Each row of a before or after table is a point. The points were changed in one or more steps. Then noise was added and the rows were shuffled. The steps act on how far a point lies along the listed directions, d1 being the first. Write out the steps. A step turns or swaps two directions, mirrors them in a line or flattens them onto one, adds a multiple of one to another, or multiplies one. Angles are multiples of 10 degrees, from the lower direction toward the higher: turns from -170 to 170, lines from 10 to 170 but not 90. Use the fewest steps. Two steps may share a direction if one is a turn and the other turns, adds or multiplies; they go together, in the order done. Otherwise the lowest direction goes first.

Directions:
(1): [-70 -11  26]
(2): [-26  52 -48]
(3): [-11 -53 -52]
Before, 8 rows:
[[ 13  47  21]
 [ 15   4  -5]
 [-50 -83 -23]
 [  7 -16  -7]
 [-17   7  28]
 [ 31 -30  59]
 [ 34 -14  28]
 [ 43 -20  39]]
After:
[[  3 -24   0]
 [ 11  -2 -11]
 [ 49 -49  42]
 [ 64 -80  95]
 [ 68 -66  60]
 [ 28  51  -4]
 [-69 -80  30]
 [  1  10  34]]
Steps: turn d1 and d3 by -30 degrees; multiply d2 by 2

Directions:
(1): [ 46 -30  33 -68 -48 -21]
(2): [-50 -53  53 -24  46  23]
(3): [-41 -13 -58 -38 -40  55]
(4): [-36  83  43 -32 -14   6]
(5): [ 41  24 -31 -53  71  20]
Before, 10 rows:
[[-25  25  22 -12  17  12]
 [-25  21  -4  -2  33  27]
 [-29  23  -9 -29  -3  14]
 [ 28 -29 -95  28 -15   0]
 [-51  10   2 -18  40  15]
 [  4 -13   6 -51 -11  16]
 [-42   5  -3   5  -1  38]
 [ 20 -22  63   0   8 -30]
 [  4  10  20 -33   2  23]
 [-11 -12 -10  -2  14  30]]
After:
[[  2 -12 -31  -2  36   3]
 [ 31 -39   3  -8  28   2]
 [  2   2   6  17  36  17]
 [ 13 -41 -13 -23  13  31]
 [ 44  54 -11 -72 -37 -18]
 [-14  24   2  -1  45  22]
 [-49   2  45  37 -11  -3]
 [ 18 -12  14 -25  13  18]
 [  0 -56  -2 -18  48  -7]
 [  2 -39  -4  18  25   6]]
Steps: turn d1 and d4 by 140 degrees; turn d3 and d5 by 60 degrees

Directions:
(1): [ 21 -16  39 -89 -32   2 -14 -61]
(2): [ 11 -87  12  30  61 -27  10 -44]
(3): [-11  -4  89 -11  28  39  51  46]
(4): [-15  79  41  32  33 -27  -1 -64]
(5): [ 56  -4  27  46  -7  69 -66  -8]
Before (14 x 8):
[[  1 -11  20  -4  -8 -10  20   9]
 [  0  -9   8 -12 -15 -16 -13 -15]
 [-14  30  53  -4  13  -5   0 -38]
 [ 19 -17 -93  15 -20 -44 -44 -55]
 [  8  -4  -5 -10 -14 -18  -4   6]
 [-18  13  18 -27  -3 -43   2 -24]
 [-11  14  60   4  39 -19  15 -61]
 [  8 -20 -11 -45 -13 -23 -11 -86]
 [  5 -14  11 -16 -20   7   5   1]
 [  4 -13  34 -54 -21  17  -1 -32]
 [ -4  18  29   6  29  -2   1 -29]
 [  0 -39  17 -10  13  -4   3  -7]
 [ -8 -10  -3 -13 -18  -8   8  -4]
 [ -8 -20  24 -52 -19  14  -1 -14]]
After, 14 rows:
[[ 12  -6  11  -5 -12   0  -4  19]
 [ 64 -28  47  38   1  76 -51  -9]
 [ -9  33  62 -13   1  -8  -2 -13]
 [ -4 -11   6  -9 -12 -18  18   7]
 [  6  -2  21 -12 -18   1 -15  -6]
 [-16  -6   1 -57 -34  12  -2   1]
 [ -1  -9  11  -9 -19  11   7  12]
 [ -2 -37   4 -30  -3 -10  -2  -9]
 [  0 -13  -6 -21 -28   3   6  11]
 [-23  57  54  -8  33 -45  12 -96]
 [ 28  13  57 -38 -23  42 -18 -53]
 [ -7  13   4 -62 -43   7  -1 -19]
 [-29  67  33  -4  11 -35  -2 -61]
 [-13  41  19   2  27 -24  -2 -53]]
Steps: turn d1 and d2 by -30 degrees; mirror d3 and d5 in the line at 130 degrees; multiply d4 by 1.6
